Each point is reached from the start by the listed moves, each made once or not at all, plus a little noise. Is the number of moves made odd or even? Then give how often each move was made.
In the rows, zero is written as 100.

Moves:
(1): 148, 115, 105
(2): 84, 151, 91
(3): 96, 105, 151
Start: 102, 122, 94
Points:
144, 143, 151 -> even (1, 0, 1)
131, 195, 144 -> odd (1, 1, 1)
97, 128, 143 -> odd (0, 0, 1)
134, 188, 89 -> even (1, 1, 0)

Moves:
(1): 164, 105, 94, 107, 85, 96, 107, 100
(2): 96, 177, 94, 102, 105, 104, 94, 94
(3): 102, 105, 171, 95, 87, 102, 104, 106
(4): 94, 91, 113, 195, 102, 99, 97, 92
(5): 113, 99, 107, 100, 161, 100, 99, 108
(6): 104, 103, 107, 103, 101, 173, 89, 97
Start: 105, 103, 103, 71, 65, 117, 96, 108
Points:
186, 112, 175, 74, 101, 114, 107, 122 -> odd (1, 0, 1, 0, 1, 0)
172, 193, 168, 78, 42, 190, 90, 105 -> even (1, 1, 1, 0, 0, 1)
171, 109, 168, 73, 39, 114, 107, 112 -> even (1, 0, 1, 0, 0, 0)
170, 189, 163, 78, 41, 115, 104, 109 -> odd (1, 1, 1, 0, 0, 0)

Moves:
(1): 146, 98, 103, 89, 101, 93, 98, 94, 107, 100, 100, 98
(2): 103, 138, 99, 107, 97, 104, 98, 99, 102, 105, 92, 102
(3): 92, 106, 147, 100, 105, 105, 103, 106, 105, 98, 102, 98
(4): 107, 90, 104, 163, 90, 89, 110, 96, 108, 97, 89, 90
(5): 100, 107, 96, 105, 148, 97, 96, 96, 102, 105, 107, 99
(6): 105, 94, 97, 103, 100, 153, 110, 96, 94, 95, 102, 95
(7): 105, 103, 94, 95, 103, 93, 140, 103, 90, 100, 96, 100
(8): 108, 109, 98, 106, 107, 102, 94, 142, 94, 98, 99, 97
(9): 89, 100, 96, 98, 95, 103, 112, 106, 170, 102, 101, 104
(10): 98, 93, 104, 97, 94, 104, 100, 105, 102, 144, 102, 100
(11): 104, 109, 100, 106, 92, 96, 102, 99, 101, 93, 154, 92
Start: 81, 86, 89, 134, 109, 62, 80, 92, 99, 81, 96, 81
Points:
83, 61, 87, 192, 92, 110, 107, 99, 171, 119, 87, 72 -> even (0, 0, 0, 1, 0, 1, 0, 0, 1, 1, 0)
78, 80, 70, 127, 113, 111, 145, 98, 154, 82, 96, 81 -> odd (0, 0, 0, 0, 0, 1, 1, 0, 1, 0, 0)
140, 106, 85, 195, 80, 94, 150, 89, 178, 121, 137, 61 -> even (1, 1, 0, 1, 0, 1, 1, 0, 1, 1, 1)

Moves:
(1): 146, 104, 98, 100, 102, 103, 94, 100, 99, 97, 114, 92, 98, 100, 88, 99, 98
(2): 100, 149, 107, 99, 112, 88, 101, 121, 104, 108, 104, 95, 107, 101, 102, 97, 91
(3): 95, 96, 162, 112, 109, 98, 112, 91, 106, 92, 95, 92, 94, 93, 98, 102, 99
(4): 100, 104, 92, 139, 106, 92, 98, 100, 100, 105, 110, 100, 101, 92, 98, 97, 96
(5): 97, 92, 104, 95, 141, 102, 111, 95, 99, 90, 96, 96, 106, 102, 103, 94, 96
(6): 93, 110, 101, 110, 94, 151, 101, 96, 100, 93, 101, 100, 101, 102, 107, 88, 88
(7): 104, 99, 97, 101, 94, 92, 137, 109, 94, 98, 108, 107, 94, 106, 102, 99, 98
(8): 101, 94, 101, 103, 104, 99, 96, 136, 99, 101, 102, 96, 99, 98, 101, 103, 95
(9): 104, 96, 92, 99, 93, 102, 103, 100, 156, 94, 110, 100, 106, 109, 93, 96, 96
(10): 100, 94, 107, 90, 107, 100, 106, 98, 101, 141, 103, 100, 92, 94, 100, 93, 95
(11): 86, 100, 104, 93, 102, 102, 93, 100, 97, 97, 144, 106, 103, 97, 102, 101, 103
(12): 107, 102, 104, 100, 100, 102, 98, 101, 102, 98, 102, 140, 104, 106, 99, 98, 91
(13): 101, 95, 106, 108, 94, 105, 105, 106, 98, 104, 102, 98, 150, 96, 96, 101, 101
(14): 95, 95, 109, 102, 105, 100, 97, 101, 95, 108, 104, 101, 101, 136, 96, 96, 100
Start: 89, 88, 78, 83, 98, 92, 80, 105, 86, 100, 103, 96, 110, 86, 85, 114, 105
Points:
87, 137, 79, 125, 151, 128, 87, 150, 147, 87, 134, 124, 139, 96, 92, 88, 55 -> odd (0, 1, 0, 1, 1, 1, 0, 1, 1, 0, 0, 1, 0, 0)
109, 96, 141, 142, 111, 131, 114, 103, 80, 89, 177, 94, 102, 110, 76, 98, 86 -> odd (1, 0, 1, 1, 0, 1, 1, 0, 0, 0, 1, 0, 0, 1)
115, 70, 153, 105, 134, 151, 127, 135, 131, 73, 183, 121, 170, 128, 73, 93, 69 -> odd (1, 0, 1, 0, 1, 1, 1, 1, 1, 0, 1, 1, 1, 1)
133, 98, 79, 84, 93, 141, 119, 108, 80, 132, 129, 95, 97, 84, 79, 96, 81 -> even (1, 0, 0, 0, 0, 1, 1, 0, 0, 1, 0, 0, 0, 0)
113, 136, 145, 145, 107, 130, 119, 129, 131, 98, 195, 90, 168, 113, 64, 94, 72 -> even (1, 1, 1, 1, 0, 1, 1, 0, 1, 0, 1, 0, 1, 1)
109, 123, 109, 96, 145, 130, 113, 179, 70, 99, 174, 88, 168, 123, 80, 94, 79 -> odd (1, 1, 0, 0, 1, 1, 1, 1, 0, 0, 1, 0, 1, 1)

Moves:
(1): 148, 96, 94, 99, 94, 104, 98, 96, 94, 101, 97, 103, 99, 104, 100, 99, 93, 101, 97, 99, 103, 102, 103
(2): 104, 140, 96, 93, 102, 93, 93, 100, 102, 104, 105, 91, 102, 95, 104, 96, 95, 97, 109, 99, 99, 97, 103
(3): 104, 103, 130, 102, 101, 103, 99, 102, 99, 100, 100, 104, 104, 104, 98, 99, 100, 98, 97, 100, 99, 104, 100
(4): 102, 102, 101, 129, 100, 98, 98, 100, 102, 98, 100, 103, 98, 101, 101, 100, 99, 103, 99, 104, 97, 96, 93
(5): 104, 101, 95, 103, 145, 110, 93, 95, 105, 98, 111, 94, 104, 94, 102, 108, 98, 107, 101, 103, 98, 94, 112
(6): 97, 104, 98, 99, 91, 130, 99, 102, 100, 100, 105, 95, 98, 100, 104, 95, 97, 97, 104, 101, 99, 99, 102
(7): 104, 109, 102, 103, 106, 103, 151, 101, 100, 113, 96, 97, 103, 101, 100, 90, 101, 99, 91, 95, 96, 92, 99
(8): 103, 98, 100, 99, 109, 99, 97, 148, 97, 94, 97, 92, 93, 101, 105, 98, 88, 117, 94, 95, 105, 103, 101
(9): 104, 94, 102, 99, 95, 97, 105, 106, 145, 99, 105, 96, 108, 96, 104, 99, 99, 101, 102, 101, 105, 106, 101
(10): 102, 92, 97, 101, 100, 98, 83, 102, 99, 149, 92, 107, 101, 102, 104, 92, 105, 100, 97, 107, 105, 95, 102
(11): 102, 97, 101, 100, 95, 97, 101, 97, 96, 104, 131, 101, 99, 100, 96, 98, 100, 100, 95, 98, 104, 102, 101
(12): 99, 106, 95, 97, 102, 104, 101, 103, 102, 99, 100, 129, 98, 100, 96, 100, 98, 100, 106, 95, 100, 102, 99
(13): 101, 101, 98, 99, 96, 103, 100, 106, 94, 100, 102, 107, 141, 94, 104, 105, 99, 106, 102, 105, 100, 99, 101
(14): 101, 100, 100, 101, 102, 96, 95, 95, 99, 97, 101, 95, 108, 145, 98, 101, 106, 105, 102, 104, 99, 107, 103
(15): 100, 101, 100, 97, 96, 97, 98, 96, 96, 103, 101, 104, 95, 98, 137, 107, 97, 103, 95, 100, 99, 100, 100
(16): 102, 105, 102, 103, 95, 105, 103, 101, 99, 111, 101, 96, 94, 103, 93, 134, 100, 98, 99, 101, 103, 102, 102
(17): 104, 104, 95, 100, 101, 103, 99, 106, 99, 101, 99, 100, 99, 94, 102, 99, 132, 100, 97, 102, 97, 101, 101
(18): 103, 103, 100, 94, 90, 103, 99, 87, 98, 100, 98, 95, 97, 91, 94, 96, 102, 146, 101, 98, 100, 112, 91
(19): 100, 87, 105, 99, 103, 95, 107, 101, 97, 101, 105, 99, 97, 98, 107, 99, 103, 104, 142, 94, 96, 97, 96
(20): 101, 97, 100, 92, 103, 100, 104, 99, 100, 95, 97, 104, 98, 96, 99, 101, 102, 100, 101, 144, 104, 101, 99
Start: 93, 107, 88, 88, 76, 78, 114, 119, 101, 115, 102, 95, 123, 93, 101, 98, 85, 124, 86, 101, 105, 135, 99
Points:
108, 104, 115, 113, 110, 109, 107, 115, 144, 107, 152, 88, 141, 130, 103, 99, 87, 135, 88, 156, 111, 142, 110 -> even (0, 0, 1, 1, 1, 1, 0, 0, 1, 0, 1, 0, 0, 1, 0, 0, 0, 0, 0, 1)
108, 120, 124, 87, 74, 86, 169, 109, 96, 135, 103, 109, 124, 134, 86, 116, 96, 174, 125, 90, 97, 150, 90 -> odd (0, 0, 1, 0, 0, 0, 1, 0, 0, 0, 0, 1, 0, 1, 0, 1, 0, 1, 1, 0)
117, 118, 109, 110, 67, 79, 88, 156, 86, 171, 122, 121, 109, 132, 126, 121, 113, 195, 67, 104, 113, 158, 92 -> odd (0, 0, 1, 1, 0, 0, 0, 1, 0, 1, 1, 1, 0, 1, 1, 1, 1, 1, 0, 0)

Moves:
(1): 129, 104, 102, 85, 102, 108, 107, 96, 106, 102, 84, 91, 109, 102, 95, 77, 95, 92, 108, 94, 92, 106, 92, 96, 99, 93
(2): 92, 140, 107, 100, 101, 101, 105, 112, 106, 92, 105, 98, 104, 97, 114, 105, 96, 102, 93, 98, 106, 98, 106, 101, 97, 91
(3): 78, 95, 151, 86, 82, 92, 84, 105, 103, 100, 82, 99, 95, 94, 84, 78, 108, 96, 99, 86, 99, 97, 95, 116, 96, 85
(4): 112, 102, 105, 131, 104, 98, 115, 89, 98, 105, 95, 104, 103, 81, 81, 105, 105, 96, 96, 95, 106, 104, 89, 102, 99, 89
(5): 100, 90, 104, 95, 140, 95, 110, 101, 103, 98, 103, 100, 103, 105, 97, 105, 98, 90, 87, 98, 99, 101, 108, 102, 95, 96
(6): 91, 97, 103, 96, 99, 134, 103, 103, 90, 99, 94, 108, 105, 104, 103, 95, 100, 107, 101, 104, 99, 95, 100, 107, 96, 95
(7): 92, 93, 105, 99, 89, 99, 125, 102, 105, 110, 108, 86, 106, 105, 101, 90, 92, 105, 91, 91, 111, 108, 104, 97, 93, 98
(8): 103, 97, 96, 100, 102, 97, 105, 128, 105, 118, 104, 96, 102, 110, 96, 103, 105, 104, 105, 104, 92, 101, 94, 105, 97, 93
(9): 105, 86, 92, 100, 98, 114, 106, 102, 153, 98, 90, 88, 97, 97, 107, 98, 92, 113, 102, 86, 117, 75, 93, 97, 102, 93
(10): 94, 104, 100, 96, 102, 103, 92, 91, 97, 130, 105, 99, 104, 103, 96, 98, 108, 98, 103, 92, 93, 97, 108, 106, 94, 110
(11): 107, 91, 115, 109, 105, 119, 90, 108, 102, 89, 138, 97, 91, 87, 99, 94, 98, 99, 114, 93, 92, 87, 98, 80, 97, 102
(12): 105, 101, 102, 83, 90, 92, 115, 101, 111, 103, 110, 136, 98, 90, 106, 94, 111, 93, 87, 105, 105, 83, 99, 78, 95, 86
(13): 104, 91, 97, 102, 96, 107, 91, 108, 101, 97, 101, 106, 138, 89, 105, 104, 104, 103, 99, 103, 102, 108, 99, 99, 98, 105
(14): 113, 92, 118, 122, 97, 90, 97, 92, 112, 90, 106, 113, 110, 145, 103, 102, 89, 102, 86, 108, 101, 107, 105, 101, 106, 103
(15): 110, 93, 89, 123, 107, 91, 99, 113, 97, 114, 95, 91, 92, 98, 147, 91, 110, 85, 89, 100, 106, 103, 108, 99, 109, 109
(16): 118, 95, 118, 75, 100, 105, 104, 98, 90, 105, 97, 103, 94, 97, 120, 153, 98, 100, 121, 97, 102, 110, 97, 107, 98, 102
(17): 105, 99, 97, 94, 105, 106, 111, 86, 105, 96, 115, 100, 95, 99, 103, 98, 136, 109, 105, 110, 94, 105, 95, 117, 112, 103
(18): 101, 104, 113, 97, 116, 96, 91, 96, 97, 100, 97, 105, 103, 95, 114, 95, 91, 135, 101, 94, 101, 93, 93, 101, 103, 98
(19): 86, 96, 104, 103, 103, 97, 112, 94, 100, 100, 95, 102, 105, 106, 104, 100, 101, 94, 125, 95, 96, 99, 102, 94, 115, 107
(20): 101, 99, 104, 104, 100, 103, 98, 100, 109, 114, 100, 100, 99, 87, 100, 96, 88, 88, 102, 139, 113, 95, 98, 102, 105, 92
(21): 101, 100, 102, 95, 102, 100, 93, 113, 88, 96, 104, 103, 97, 107, 92, 95, 101, 103, 104, 90, 136, 105, 111, 101, 102, 108
(22): 97, 95, 97, 102, 105, 109, 87, 90, 109, 109, 101, 120, 79, 102, 105, 98, 101, 94, 119, 101, 93, 142, 97, 94, 93, 79
(23): 105, 92, 101, 103, 97, 95, 104, 105, 94, 102, 102, 96, 99, 95, 95, 95, 105, 110, 104, 107, 91, 103, 145, 103, 98, 90
(24): 107, 94, 90, 107, 100, 91, 108, 107, 98, 96, 111, 117, 104, 96, 103, 83, 87, 87, 111, 96, 83, 100, 109, 144, 101, 100
Start: 88, 91, 101, 94, 93, 84, 104, 78, 115, 90, 91, 109, 120, 80, 102, 75, 99, 90, 100, 96, 106, 111, 103, 115, 96, 73
Points:
104, 29, 187, 163, 95, 123, 94, 110, 166, 125, 117, 123, 170, 74, 131, 5, 67, 106, 100, 75, 167, 87, 119, 171, 95, 61 -> even (0, 0, 1, 1, 0, 1, 1, 0, 1, 1, 1, 0, 1, 1, 1, 0, 0, 1, 0, 1, 1, 0, 0, 1)
82, 54, 189, 21, 131, 130, 134, 76, 151, 119, 50, 89, 139, 96, 118, 61, 82, 121, 143, 22, 153, 98, 106, 142, 87, 60 -> odd (1, 0, 1, 0, 1, 1, 1, 0, 1, 1, 0, 0, 0, 0, 0, 1, 0, 1, 1, 0, 1, 0, 0, 0)
129, 91, 175, 72, 77, 87, 154, 127, 172, 122, 79, 96, 129, 56, 97, 63, 66, 74, 129, 74, 164, 108, 90, 186, 85, 22 -> odd (1, 1, 1, 1, 0, 0, 1, 1, 1, 0, 0, 0, 0, 0, 0, 1, 0, 0, 0, 1, 1, 0, 0, 1)
88, 66, 177, 55, 95, 106, 77, 62, 177, 115, 60, 125, 83, 58, 136, 96, 72, 117, 144, 99, 124, 118, 76, 137, 93, 22 -> even (0, 0, 1, 0, 0, 0, 0, 0, 1, 0, 0, 0, 0, 0, 0, 1, 0, 1, 0, 1, 0, 1, 0, 0)

Moves:
(1): 135, 108, 109, 115, 103, 95, 90, 108, 98, 93, 114, 112, 95, 92, 95, 85, 109, 107, 88, 77, 93, 115, 104, 101, 119, 103, 107
(2): 94, 126, 103, 105, 102, 110, 110, 101, 101, 89, 94, 108, 114, 108, 98, 101, 98, 110, 101, 97, 102, 93, 100, 96, 102, 106, 89
(3): 102, 83, 130, 81, 108, 102, 92, 102, 98, 106, 100, 109, 100, 103, 119, 110, 112, 100, 88, 90, 111, 99, 132, 96, 113, 92, 98
(4): 85, 86, 109, 124, 119, 130, 97, 105, 82, 97, 100, 98, 97, 106, 81, 130, 120, 83, 106, 101, 99, 113, 105, 74, 120, 107, 111
(5): 109, 108, 106, 89, 146, 96, 124, 105, 87, 84, 107, 105, 110, 83, 102, 83, 72, 93, 89, 92, 84, 78, 94, 98, 92, 99, 101
(6): 103, 102, 109, 90, 94, 124, 96, 112, 86, 112, 98, 105, 85, 107, 113, 101, 91, 113, 104, 101, 101, 93, 72, 98, 101, 118, 108
(7): 107, 87, 94, 107, 105, 95, 126, 114, 113, 106, 95, 88, 119, 120, 96, 82, 91, 90, 92, 97, 86, 108, 94, 108, 96, 90, 101
(8): 117, 100, 92, 90, 113, 103, 74, 125, 116, 77, 120, 104, 116, 105, 95, 101, 98, 96, 111, 117, 108, 89, 115, 86, 94, 104, 83
(9): 103, 97, 102, 96, 98, 108, 99, 98, 123, 119, 94, 99, 98, 95, 96, 98, 95, 88, 102, 85, 107, 96, 108, 103, 94, 102, 95
(10): 102, 108, 89, 111, 88, 84, 86, 109, 88, 128, 104, 98, 97, 96, 102, 107, 103, 105, 95, 92, 88, 96, 113, 104, 111, 90, 92
(11): 92, 98, 109, 90, 94, 100, 101, 93, 108, 108, 121, 105, 108, 102, 102, 106, 92, 90, 97, 94, 96, 91, 94, 87, 121, 96, 108
(12): 100, 95, 111, 98, 97, 97, 103, 97, 90, 101, 100, 137, 100, 99, 96, 99, 94, 78, 109, 104, 114, 108, 98, 99, 96, 90, 95
(13): 105, 88, 114, 95, 90, 111, 76, 73, 92, 101, 113, 113, 153, 95, 120, 106, 89, 113, 97, 86, 104, 96, 89, 113, 105, 88, 101
(14): 106, 114, 114, 81, 118, 82, 76, 89, 107, 118, 78, 104, 118, 135, 86, 93, 98, 102, 79, 123, 91, 84, 81, 116, 104, 94, 105
(15): 109, 102, 95, 142, 103, 93, 110, 82, 113, 90, 104, 91, 113, 123, 140, 110, 110, 73, 108, 100, 103, 94, 106, 102, 94, 121, 93
(16): 116, 110, 76, 84, 96, 112, 101, 94, 100, 97, 87, 100, 101, 99, 100, 130, 91, 102, 72, 110, 109, 117, 110, 97, 106, 106, 97
(17): 109, 110, 80, 79, 108, 107, 107, 97, 115, 97, 100, 111, 101, 94, 103, 95, 139, 100, 105, 91, 87, 105, 105, 88, 105, 97, 109
(18): 106, 86, 93, 100, 108, 82, 108, 98, 110, 108, 110, 118, 105, 104, 86, 109, 94, 116, 92, 103, 90, 102, 93, 104, 107, 117, 112
(19): 107, 110, 112, 102, 108, 86, 96, 97, 102, 99, 96, 87, 94, 94, 88, 109, 95, 112, 141, 112, 107, 93, 114, 123, 103, 99, 92
(20): 93, 107, 102, 110, 100, 111, 102, 99, 98, 116, 106, 100, 113, 88, 108, 83, 98, 83, 108, 131, 111, 103, 113, 114, 98, 119, 118
(21): 109, 88, 83, 126, 114, 103, 116, 92, 102, 113, 104, 98, 110, 103, 93, 97, 113, 115, 104, 110, 129, 91, 94, 95, 94, 78, 87
(22): 89, 108, 101, 88, 121, 98, 102, 105, 94, 105, 113, 97, 93, 106, 102, 95, 91, 99, 104, 91, 105, 107, 96, 102, 100, 102, 90
(23): 83, 99, 89, 91, 90, 123, 108, 94, 98, 98, 101, 108, 87, 118, 94, 84, 99, 103, 92, 98, 102, 81, 124, 113, 113, 102, 109
(24): 84, 104, 97, 85, 98, 106, 100, 121, 121, 94, 115, 103, 112, 101, 87, 114, 121, 102, 97, 110, 113, 103, 92, 138, 99, 98, 103
Start: 107, 92, 106, 118, 85, 104, 97, 102, 119, 72, 94, 63, 90, 110, 96, 103, 96, 65, 114, 108, 95, 111, 87, 97, 88, 79, 92
Points:
178, 106, 161, 60, 132, 117, 55, 78, 96, 153, 103, 157, 146, 118, 99, 97, 35, 80, 71, 111, 108, 72, 134, 174, 151, 97, 121 -> even (1, 0, 1, 0, 1, 1, 0, 0, 1, 1, 0, 1, 1, 1, 0, 1, 0, 1, 1, 1, 0, 0, 1, 0)
93, 116, 143, 62, 102, 162, 57, 128, 133, 140, 86, 92, 121, 161, 81, 193, 118, 58, 54, 112, 113, 96, 94, 104, 157, 89, 101 -> even (0, 1, 1, 1, 0, 1, 0, 0, 1, 1, 1, 0, 0, 1, 0, 1, 0, 0, 0, 0, 0, 0, 0, 1)
119, 134, 116, 126, 127, 71, 69, 98, 166, 131, 136, 124, 164, 174, 109, 105, 66, 5, 122, 147, 110, 74, 102, 108, 110, 121, 72 -> odd (0, 1, 0, 0, 0, 0, 0, 1, 1, 1, 1, 1, 0, 1, 1, 0, 0, 1, 0, 1, 0, 1, 0, 0)
131, 131, 125, 98, 118, 125, 128, 111, 158, 80, 150, 150, 125, 125, 129, 95, 141, 12, 84, 37, 94, 69, 156, 119, 146, 76, 89 -> even (1, 1, 1, 0, 1, 0, 0, 0, 1, 1, 1, 1, 0, 0, 1, 0, 1, 0, 0, 0, 0, 0, 1, 1)
138, 149, 110, 63, 191, 118, 87, 147, 130, 92, 150, 158, 155, 141, 77, 51, 140, 56, 85, 131, 133, 64, 148, 142, 125, 55, 80 -> even (1, 1, 1, 0, 1, 0, 0, 1, 0, 1, 0, 1, 0, 1, 0, 0, 1, 0, 0, 1, 1, 1, 1, 1)
95, 73, 77, 117, 93, 133, 106, 99, 123, 122, 103, 130, 75, 125, 55, 127, 140, 40, 115, 81, 85, 111, 135, 83, 135, 83, 117 -> odd (0, 0, 0, 1, 0, 0, 0, 0, 1, 1, 0, 1, 0, 0, 0, 0, 1, 1, 0, 0, 0, 0, 1, 0)
118, 144, 136, 45, 101, 147, 72, 110, 144, 131, 118, 116, 93, 146, 64, 99, 68, 42, 109, 144, 145, 102, 95, 186, 140, 107, 119 -> even (1, 0, 0, 0, 0, 1, 0, 0, 1, 0, 1, 1, 0, 1, 0, 1, 0, 0, 1, 1, 0, 1, 1, 1)
129, 127, 114, 78, 116, 87, 90, 131, 175, 158, 135, 114, 143, 138, 72, 59, 124, 8, 92, 105, 87, 129, 86, 156, 131, 60, 115 -> odd (1, 0, 0, 0, 0, 0, 1, 0, 1, 1, 1, 1, 0, 1, 0, 0, 1, 0, 0, 1, 0, 1, 0, 1)
